Each row is a point. The ring and each string are closed loops that go straight from each point to the next, and from the last back to the first. Before rounding, they use only three directions, however many columns there are. How many times does the string pass through the ring? Passing back the other way cancels.
(in the rows, 128 means zero)

Ring, 6 rows:
[[ 89 148 198]
 [ 81 128 161]
 [114 107 102]
 [150 104  79]
 [175 114 110]
 [143 138 174]]
String (18 x 3):
[[137  93 100]
 [155  86  74]
 [165  97  55]
 [160 117  74]
 [132 136 115]
 [151 119 126]
 [161 110 137]
 [191 110 161]
 [164 139 196]
 [112 162 192]
 [109 144 154]
 [114 130 174]
 [ 92 133 199]
 [ 72 133 199]
 [ 61 131 179]
 [ 62 142 145]
 [103 131 133]
 [119 119 127]]
Times through: 3

Ring, 8 rows:
[[114 130 157 157 122  86]
 [113 173 105 132 139  80]
 [120 192  45  98 157  92]
 [127 170  33  84 154 108]
 [134 121  64  95 141 125]
 [137  68 132 134 125 136]
 [133  52 182 167 115 129]
 [121  86 190 174 113 102]]
String, 26 rows:
[[126  37 218 176  92 114]
 [118  66 202 161  89  95]
 [113  78 219 181  93  87]
 [123 106 179 185 133 107]
 [124 121 147 164 139 107]
 [106 159 154 158 122  67]
 [105 172 122 129 119  62]
 [113 155 114 128 127  81]
 [124 132 127 150 142 106]
 [115 155 143 165 141  86]
 [108 156 148 153 122  70]
 [107 140 149 137 105  68]
 [105 111 199 166  92  67]
 [124  87 195 191 126 111]
 [128 104 146 158 135 116]
 [123  84 158 142 107 105]
 [129  36 195 158  94 120]
 [128  94 136 139 124 116]
 [131 105 133 152 141 122]
 [141  40 162 157 124 148]
 [140  40 148 135 114 143]
 [137  47 141 126 110 136]
 [142  24 164 146 112 149]
 [140  51 172 174 134 146]
 [131  93 143 153 133 123]
 [127  52 178 147  97 115]]
Times through: 0
String, 27 rows:
[[123 118 128 137 127 104]
 [117  78 188 155  93  93]
 [124  44 216 176  94 111]
 [134  24 224 194 108 134]
 [134  70 169 172 132 132]
 [130 101 135 147 134 119]
 [129  79 138 129 112 117]
 [139  18 176 146 101 143]
 [142  26 183 169 120 150]
 [137  70 164 175 140 139]
 [131  87 147 152 129 123]
 [127  74 158 141 108 113]
 [126  48 200 167  98 115]
 [124 103 142 142 120 106]
 [123 103 154 153 121 104]
 [114 110 168 151 106  85]
 [106 134 168 152 104  67]
 [105 160 155 155 118  63]
 [ 98 191 116 121 114  46]
 [110 169 102 117 125  73]
 [122 136 111 130 134 101]
 [121 150 120 151 148 100]
 [115 170 119 152 148  86]
 [110 177 128 154 141  74]
 [122 134 134 155 140 102]
 [122 126 134 149 134 103]
 [126 111 160 176 141 113]]
Times through: 2

Ring, 6 rows:
[[ 80 173 125 140 128 133 145 147]
 [112 129 129 165 141 146 142 122]
 [161  64 123 137 148 136 124  74]
 [159  74 112  74 131 111 115  69]
 [132 127 120  66 103 131 133 113]
 [ 87 186 126  95  99 140 149 157]]
String, 30 rows:
[[134  99 108  75 135  98 116  81]
 [143  80 103  66 143  85 107  63]
 [175  34  99  58 154  77  94  28]
 [182  37 112  87 145 111 108  44]
 [170  69 128 119 128 151 130  83]
 [137 106 122 108 127 132 130 100]
 [137  96 111  84 135 105 118  82]
 [157  58  93  31 146  61  92  38]
 [165  62 101  32 131  84 102  49]
 [167  82 120  63 109 133 125  83]
 [143 113 129  99 108 151 139 113]
 [138 125 130  96 102 155 142 122]
 [121 129 122 105 120 133 135 116]
 [ 96 167 114  61 104 112 134 132]
 [ 77 205 122  64  85 132 149 166]
 [ 78 208 132  94  83 155 159 178]
 [104 173 139 127  94 174 160 163]
 [123 139 135 130 110 164 149 136]
 [ 98 159 121 104 116 128 139 134]
 [ 56 206 111  77 113  98 137 154]
 [ 55 220 121  88  99 123 150 174]
 [ 69 219 133 103  84 157 162 187]
 [112 162 137 122  96 171 157 154]
 [119 136 125 110 116 140 139 124]
 [117 138 123 101 115 134 137 122]
 [105 149 110  56 113 102 126 116]
 [126 136 111  25  95 109 126 109]
 [151 104 115  37 101 119 123  92]
 [164  89 127  87 108 151 133  96]
 [138 111 126 110 120 142 135 108]]
Times through: 5

Ring (10 x 11):
[[119 110 130 129 176  52 139 185 101 150  64]
 [149  99 124 111 191  42 120 141  96 135  90]
 [166  96 119 103 185  53 108  99 102 123 126]
 [166 101 119 104 154  91 108  64 118 113 172]
 [148 113 126 113 120 130 121  65 134 114 197]
 [115 129 134 131  85 164 144  95 149 124 197]
 [ 83 141 136 153  70 171 163 138 157 143 166]
 [ 69 145 133 164  77 155 171 172 154 157 128]
 [ 73 137 132 161 112 112 168 203 135 165  80]
 [ 87 127 132 151 140  85 160 207 120 162  64]]
String:
[[129 114 137 119 134 112 136 124 122 127 149]
 [140 114 120 122 134 105 124  93 128 127 157]
 [176 104  95 111 145  93  95  21 132 114 189]
 [191  97  99  99 156  88  87   7 125 104 201]
 [180  95 125  90 158  96 101  45 114 101 196]
 [151 104 142 100 147 107 124  99 113 112 172]
 [135 113 130 119 134 109 130 109 124 126 155]
 [143 116 111 125 124 115 120  70 137 125 174]
 [155 117 109 118 103 145 112  22 150 111 226]
 [140 121 137 112  83 178 129  46 150 104 246]
 [116 122 151 119  98 159 148 116 136 119 191]
 [102 130 150 130  81 173 156 124 145 126 191]
 [109 124 140 131 114 129 149 142 131 135 145]
 [ 94 137 122 153  89 144 153 131 152 147 147]
 [ 60 157 113 184  50 174 170 146 176 165 141]
 [ 42 160 127 187  48 177 185 187 171 171 121]
 [ 58 144 152 160  82 154 183 211 144 159 111]
 [ 93 126 151 135 117 125 162 182 125 143 120]
 [ 92 132 126 152 110 119 155 161 139 153 114]
 [ 72 144 117 172  93 127 164 175 151 167  99]
 [ 48 154 122 186  74 143 180 202 159 177  88]
 [ 40 154 142 180  67 160 191 222 155 172  96]
 [ 73 138 150 151  92 147 174 192 139 151 122]
 [ 98 130 132 144 108 128 153 151 138 145 131]
 [104 129 127 143 109 126 148 138 139 143 137]
 [104 124 150 128 112 135 155 155 128 134 146]
 [108 127 133 137 104 137 147 128 140 136 155]
 [113 131 118 142  92 147 140  95 152 135 174]
 [127 128 123 130  79 170 133  57 157 118 221]
 [148 116 133 108  96 164 123  42 144 103 239]
 [156 107 143  97 123 139 121  64 126 101 217]]
Times through: 5

Ring (7 x 14):
[[ 74  73 177 149 140 157  66 106 115 133 148  99 128  49]
 [ 87  91 148 139 137 140  92 123 134 112 144 104 131  89]
 [128 128 114 122 119 115 122 149 156  93 137 119 151 135]
 [178 170  87 104  97  95 147 172 170  83 128 138 175 172]
 [190 188  91  79  90 114 170 164 134 110 102 142 160 177]
 [149 158 131  81 107 155 154 129  84 149  92 125 125 130]
 [106 110 165 116 125 166 104 110  88 152 118 110 122  76]]
String:
[[185 204  89  42  93 143 216 151  82 140  64 137 121 198]
 [158 179 102  59 106 147 196 141  86 138  76 127 114 178]
 [151 157 112  91 108 131 154 145 120 119 107 126 139 150]
 [163 147 111 125 101 102 111 161 170  90 143 134 181 132]
 [207 178  70 126  83  57 124 199 226  47 156 152 221 178]
 [183 167  75 118  96  74 138 186 203  59 145 141 193 180]
 [155 152  85 114 109  92 143 171 181  71 137 129 167 172]
 [140 127 105 140 114  91 103 164 193  69 159 125 178 136]
 [136 117 123 149 114  99  83 155 186  79 164 124 182 109]
 [115 105 125 150 125 106  86 149 180  80 163 116 166 109]
 [ 96  97 130 143 135 120  97 138 161  90 153 107 144 109]
 [ 91 112 131 105 137 151 141 122 105 124 113 103 103 127]
 [108 122 130 105 128 146 138 127 110 124 115 110 117 126]
 [128 123 129 127 118 124 108 141 146 105 139 120 153 113]
 [137 115 122 155 113  94  77 158 195  73 170 125 188 107]
 [140 127 105 140 114  91 104 164 193  68 159 125 178 136]
 [150 151  90 109 111 102 147 164 166  81 129 127 157 169]
 [168 173  76  88 104 102 175 170 156  85 113 133 153 194]
 [215 191  57 113  80  55 145 204 222  46 145 154 215 200]
 [207 184  75 113  82  71 137 191 201  65 141 151 207 178]
 [218 211  64  74  79  90 185 186 161  88 105 153 180 209]
 [185 195  87  62  93 126 194 158 111 122  84 138 140 190]
 [155 168 110  72 107 144 176 140  95 135  88 126 123 161]
 [160 147 120 119 102 114 114 153 152 104 135 132 172 124]
 [186 173 111  98  89 116 137 158 139 114 117 142 173 143]
 [155 149 124 107 104 128 127 144 129 119 121 129 155 126]
 [136 140 129 101 114 141 135 134 112 128 113 121 135 125]
 [146 173 123  49 110 174 197 122  47 168  61 121  93 157]
 [146 168 123  59 110 166 186 125  61 159  71 122 103 152]
 [141 143 127 102 111 137 134 137 117 125 115 123 140 126]
 [155 151 122 104 104 128 132 145 128 119 119 129 153 131]
 [146 162 117  72 110 152 174 133  86 142  86 123 116 153]]
Times through: 2

Ring:
[[125 141 119  61 111 143 150  61 163  95  89 138 166 129]
 [137 153 134 118 108 124 137  86 119 130  82 133 159 129]
 [140 147 148 170 109 109 127 120  85 140  98 115 136 117]
 [138 137 155 198 111 101 123 144  72 137 116 102 116 108]
 [132 115 155 208 119  96 120 167  79 121 145  91  92 101]
 [125 100 145 180 125 101 124 165 110  99 159  94  87 104]
 [116  95 128 118 126 121 138 131 154  71 156 105 103 108]
 [111 108 118  67 121 141 152  90 178  60 134 118 131 113]
 [116 126 115  51 115 147 155  66 178  73 108 130 154 121]]
String, 29 rows:
[[132 108 117 100 129 111 126 116 172 105 127 139 128 143]
 [127 109 127 120 125 114 131 124 150  98 134 121 119 125]
 [122 110 135 135 120 118 136 129 132  89 141 105 111 108]
 [134 109 130 142 127 102 121 138 139 114 134 124 114 131]
 [135 101 136 173 131  90 113 164 125 119 149 115  96 127]
 [130  98 151 209 127  89 116 184  93 111 165  89  76 103]
 [121 103 163 223 118 101 128 182  68  95 169  66  70  77]
 [123 113 153 188 116 110 132 155  88  98 149  83  93  89]
 [132 117 140 161 121 105 125 141 115 115 132 111 112 118]
 [140 113 137 172 127  91 113 154 118 132 133 122 108 132]
 [138 101 147 208 129  82 108 184  98 128 156 103  83 118]
 [117  91 160 219 122 101 128 189  78  84 183  62  61  75]
 [114  95 150 181 121 112 135 164 102  75 172  73  77  81]
 [103  82 149 170 123 120 143 166 114  48 191  62  65  69]
 [107  79 132 130 130 121 140 150 153  52 182  88  81  94]
 [115  87 117  91 132 122 137 125 184  64 159 117 106 120]
 [ 97  93 121  65 120 152 163  97 180  26 160  95 112  89]
 [ 93 106 125  57 112 164 173  78 169  21 147  89 124  79]
 [119 120 125  89 117 134 146  94 156  80 122 119 135 115]
 [133 123 123 107 122 116 130 107 152 113 112 136 138 137]
 [128 128 110  55 120 133 141  72 185  98  99 150 160 144]
 [114 136 109  17 111 161 164  38 193  67  92 139 174 125]
 [106 140 112   8 104 175 176  25 188  50  91 128 177 109]
 [132 132 108  52 120 130 138  69 187 108  91 158 166 152]
 [131 127 119  87 120 123 135  91 163 107 106 140 148 138]
 [123 125 125  93 117 130 143  93 153  92 114 125 140 121]
 [ 98 120 124  47 108 168 174  61 168  32 127  99 141  86]
 [ 88 106 116  22 112 176 181  57 192   7 141  96 135  82]
 [106  96 110  44 125 146 155  86 202  43 144 120 128 115]]
Times through: 1

Ring, 7 rows:
[[158 143 141 178 162 115 144  98 140 140 116 208 193 116]
 [152 154 108 171 164 136 128  68 130 138 140 216 209  98]
 [124 156  99 133 158 164 100  58 128 142 141 160 174  95]
 [106 143 124 106 148 162  95  84 134 148 120 103 127 111]
 [ 97 102 143 101 120 113 132 141 129 145 117  72  93 135]
 [117  74 153 136 106  56 184 183 124 136 122 111 109 149]
 [140  99 163 160 130  70 176 159 136 139 108 154 142 143]]
String:
[[119 123 115 132 135 122 132 106 124 139 139 140 149 114]
 [119 141 143 123 152 146 108  97 141 148 106 120 134 119]
 [ 97 159 153  85 161 191  65  77 151 159  86  61  97 118]
 [ 90 147 141  80 150 181  73  85 142 155  99  55  93 117]
 [ 97 130 119  97 136 153 101  96 128 146 127  86 114 114]
 [115 120 114 127 132 121 132 109 122 139 139 131 142 116]
 [121 148 142 124 157 154 102  88 143 149 105 124 138 117]
 [117 176 115 115 173 198  67  40 141 151 118 132 157  94]
 [127 170  64 138 163 181  89  26 118 139 168 189 205  75]
 [136 143  79 156 148 135 129  67 115 133 167 201 202  91]
 [138 143 124 152 155 133 126  88 134 141 127 173 174 110]
 [154 167 144 166 178 152 111  69 149 147 103 195 190 108]
 [175 171 148 193 186 139 126  69 152 144 103 238 219 108]
 [175 149 147 199 171 109 152  95 144 139 112 239 214 116]
 [153 122 131 177 145  91 164 118 130 135 131 203 187 120]
 [143 131 145 159 151 111 143 113 138 142 113 172 166 123]
 [158 149 166 172 170 123 134 102 153 146  90 188 176 125]
 [173 165 169 189 185 131 130  86 159 147  86 220 201 119]
 [171 153 124 197 169 116 147  80 136 137 130 248 226 105]
 [142 130 110 163 144 112 147  98 123 135 145 193 187 109]
 [135 136 124 149 149 126 131  96 131 140 129 167 168 113]
 [141 172 123 148 176 171  94  52 142 147 117 178 185  98]
 [130 184  88 135 177 198  73  20 132 145 142 178 195  79]
 [114 147  82 122 146 161 102  61 118 140 158 148 168  91]]
Times through: 5

Ring (10 x 14):
[[107  29 132 114 153  90  80  91 130 108 121 140 118 124]
 [ 94  48 126 111 150 111  73  72 129  98 132 150 104 127]
 [ 90  80 111 112 146 123  82  68 132  85 139 147  97 128]
 [ 97 109  99 116 145 127 101  72 133  78 149 133 101 127]
 [115 128  96 123 146 122 127  83 132  82 163 107 114 124]
 [130 130  98 128 147 111 144  96 131  89 168  89 127 121]
 [143 117 100 131 150  89 154 119 134  96 154  79 142 118]
 [142  93 103 130 153  70 145 135 139  98 130  86 147 117]
 [134  64 110 125 154  61 125 137 141 101 111 103 144 117]
 [123  42 121 120 154  67 105 123 138 105 109 120 135 120]]
String, 29 rows:
[[ 86  45 132 108 148 128  63  51 123 101 145 157  94 130]
 [ 76  69 111 107 145 128  63  60 133  80 128 167  87 131]
 [ 81  95  88 110 144 112  80  87 145  64 109 159  94 128]
 [110  88 104 119 149 100 107  98 137  87 131 125 117 124]
 [110  88 118 119 148 122 106  70 125  98 164 120 112 126]
 [107 105 112 119 146 134 108  61 124  92 173 120 106 127]
 [119  86 116 121 150 108 115  86 128 100 155 111 121 123]
 [121 112 115 124 147 130 126  67 121 100 185 101 116 124]
 [123 155  95 127 144 138 145  71 125  84 194  89 115 124]
 [125 152  85 128 145 118 148  95 135  77 167  92 121 122]
 [120 124  87 125 147  98 133 111 141  77 137 105 124 121]
 [119  94 103 122 149  96 120 105 136  90 136 112 124 122]
 [129  96 111 126 150  99 131 101 130  99 154  98 130 121]
 [149 104 118 132 152  98 154 103 124 113 178  70 145 118]
 [157 117 102 136 152  76 169 133 134 102 156  62 155 115]
 [141 116  81 132 151  59 155 157 150  80 110  86 148 115]
 [124  93  96 124 150  77 126 127 143  86 117 109 132 120]
 [128  89  94 125 151  66 129 139 146  86 107 106 138 118]
 [129  81  90 125 152  51 128 155 152  83  87 109 142 117]
 [120  78 104 122 151  81 115 118 140  91 118 116 129 121]
 [129  58 127 123 153  87 116 103 128 112 143 106 134 120]
 [134  17 140 122 158  62 105 121 130 125 119 111 145 118]
 [120  12 131 117 156  58  89 125 138 112  95 131 136 120]
 [108  31 118 115 153  68  85 119 142  98  91 141 125 122]
 [103  12 131 112 154  75  70 105 136 106  97 150 119 124]
 [ 96  23 125 110 152  84  67  98 138  98  98 156 112 125]
 [ 97  58 107 113 149  89  83 103 142  85 102 148 111 125]
 [114  73 115 119 150  99 105  94 132  97 137 121 120 123]
 [106  40 144 114 151 121  81  56 117 117 162 133 110 127]]
Times through: 4
String (23 x 14):
[[120  97 109 123 149 107 121  91 130  95 154 108 122 123]
 [139 133 112 131 148 128 153  75 119 104 204  74 129 122]
 [145 156  92 135 147 112 170 103 130  90 185  66 137 119]
 [153 151  90 137 149  96 178 121 133  91 173  59 146 117]
 [154 116 110 135 152  92 165 114 127 108 175  62 149 117]
 [157 111 105 136 153  75 167 133 133 105 155  63 156 115]
 [162 101 102 137 155  55 170 155 139 105 135  61 165 112]
 [141  89  92 130 153  50 144 159 149  89 101  92 151 115]
 [138  71  95 128 154  40 134 166 152  90  85 101 152 115]
 [141  39 123 126 157  50 124 142 138 114 109  99 152 116]
 [134  32 136 123 156  71 111 115 129 121 129 107 142 119]
 [121   7 133 117 157  55  89 127 137 115  94 130 138 120]
 [104  34 113 114 153  66  82 123 145  92  82 147 122 122]
 [112  74 109 119 150  91 105 104 137  91 124 125 121 123]
 [101  63 106 115 150  88  89 105 141  86 106 142 114 124]
 [ 90  54 109 110 149  95  74  94 141  84 103 157 105 126]
 [113  77 112 119 150  99 106  95 133  94 135 122 119 123]
 [ 96  55 132 112 149 127  77  55 122 104 155 143 101 128]
 [113  73 124 118 150 114 103  75 125 104 157 120 116 125]
 [106  83 118 117 148 121 100  70 126  97 157 126 109 126]
 [ 93 112 102 115 144 139  96  58 129  79 160 136  95 129]
 [ 88 146  76 116 141 135 107  74 141  56 144 137  92 129]
 [111 110  96 121 147 109 117  94 137  81 141 118 115 124]]
Times through: 2

Ring:
[[134 103 135 154  77 101  92  96 137 176  95 127 186 151]
 [132 101 127 166  85  82 106  97 144 180  99 117 168 142]
 [141 117 112 158 110  85 114 125 145 171 102 115 144 127]
 [159 143  99 128 139 115 109 169 134 153 102 125 131 116]
 [164 180 115 107 168 148 115 214 132 110 119 154 112 113]
 [152 188 141 114 168 150 124 214 140  88 134 171 107 121]
 [141 166 155 125 136 143 113 176 140 104 127 169 138 138]
 [139 139 151 132 106 134  98 141 135 134 111 156 168 148]]
String (29 x 14):
[[128 123 143 164 104  90 120 120 151 150 116 134 147 140]
 [120  89 138 184  70  64 113  73 153 185 103 114 171 149]
 [132  84 120 171  68  74  97  75 141 201  88 106 185 146]
 [147 103 110 145  87 101  88 107 131 189  85 113 181 139]
 [152 118 110 135 102 114  90 129 129 174  90 122 171 135]
 [143 103 104 161  98  78 108 109 142 189  93 104 155 129]
 [140 108  99 171 112  62 125 117 151 184 101 100 131 120]
 [143 132 111 157 130  84 128 146 150 156 112 119 120 119]
 [144 144 122 146 135 103 124 159 146 139 117 134 123 123]
 [152 142 117 130 128 122 105 159 135 146 106 136 143 127]
 [156 142 114 123 126 129  99 161 130 148 101 136 150 128]
 [146 152 127 136 138 117 120 169 143 130 118 143 125 125]
 [153 157 121 127 144 126 115 178 138 129 115 144 126 122]
 [161 151 113 114 135 140  97 175 127 140 102 142 147 125]
 [171 183 109  94 170 161 105 221 125 111 113 156 119 113]
 [167 176 116  98 159 160 101 209 125 115 111 156 130 119]
 [158 158 122 113 139 144 101 181 129 129 109 150 142 127]
 [160 193 136 100 171 166 114 224 132  87 128 174 114 121]
 [142 214 166 117 189 156 146 239 152  48 158 195  79 121]
 [137 189 164 130 164 139 139 205 152  74 148 180  99 128]
 [140 159 145 136 137 126 121 171 145 114 126 157 128 132]
 [148 148 133 126 125 133 103 161 134 133 111 149 150 135]
 [149 148 144 114 114 153  87 158 126 130 107 161 173 146]
 [139 140 163 122  96 152  85 138 128 129 109 168 188 159]
 [130 132 163 142  94 127  99 125 139 134 114 158 175 155]
 [132 114 156 144  76 123  86 104 133 156 101 148 197 161]
 [133  94 148 146  53 118  71  79 127 182  86 135 222 167]
 [130 120 146 157  95 101 109 115 145 153 111 138 163 146]
 [137 130 136 148 109 107 111 133 143 147 111 138 151 138]]
Times through: 2
String:
[[161 136  84 137 141  98 115 164 137 166  99 110 122 108]
 [166 129  85 123 124 117  92 155 125 176  86 114 152 119]
 [158 136 103 127 126 120  99 157 130 159  97 126 147 123]
 [149 147 116 138 138 110 119 166 142 140 113 134 124 120]
 [162 159  97 124 158 120 119 192 137 137 110 131 110 108]
 [182 175  81  91 174 153 101 223 120 132 100 137 117 102]
 [179 197  99  86 192 166 112 247 125 101 117 156  99 101]
 [159 201 130 107 189 153 132 237 141  79 138 171  87 110]
 [158 197 138 103 177 163 121 229 136  81 134 176 105 119]
 [155 159 130 114 136 147 100 179 129 124 111 155 146 131]
 [142 154 140 137 134 122 119 166 144 122 122 152 131 131]
 [131 174 171 138 144 133 132 181 152  86 143 178 117 137]
 [134 167 170 129 130 145 115 171 143  96 133 178 142 145]
 [146 153 152 117 118 153  94 162 130 120 113 166 166 146]
 [151 144 131 120 119 140  94 158 129 139 105 149 161 138]
 [141 156 146 134 133 128 117 167 143 117 124 158 135 135]
 [138 167 151 135 144 129 126 179 147 103 133 164 120 131]
 [149 150 130 127 130 130 107 165 135 132 112 147 143 131]
 [162 169 124 104 148 156  99 195 126 118 111 158 139 126]
 [166 207 124  95 194 166 125 249 134  78 133 173  90 108]
 [161 188 117 112 181 141 128 225 140  98 129 157  92 108]
 [149 155 123 132 143 121 119 175 141 128 118 143 123 122]
 [158 145 110 122 132 128 101 167 130 147 102 135 144 124]
 [171 137  84 113 131 129  89 167 121 169  86 119 152 117]]
Times through: 1
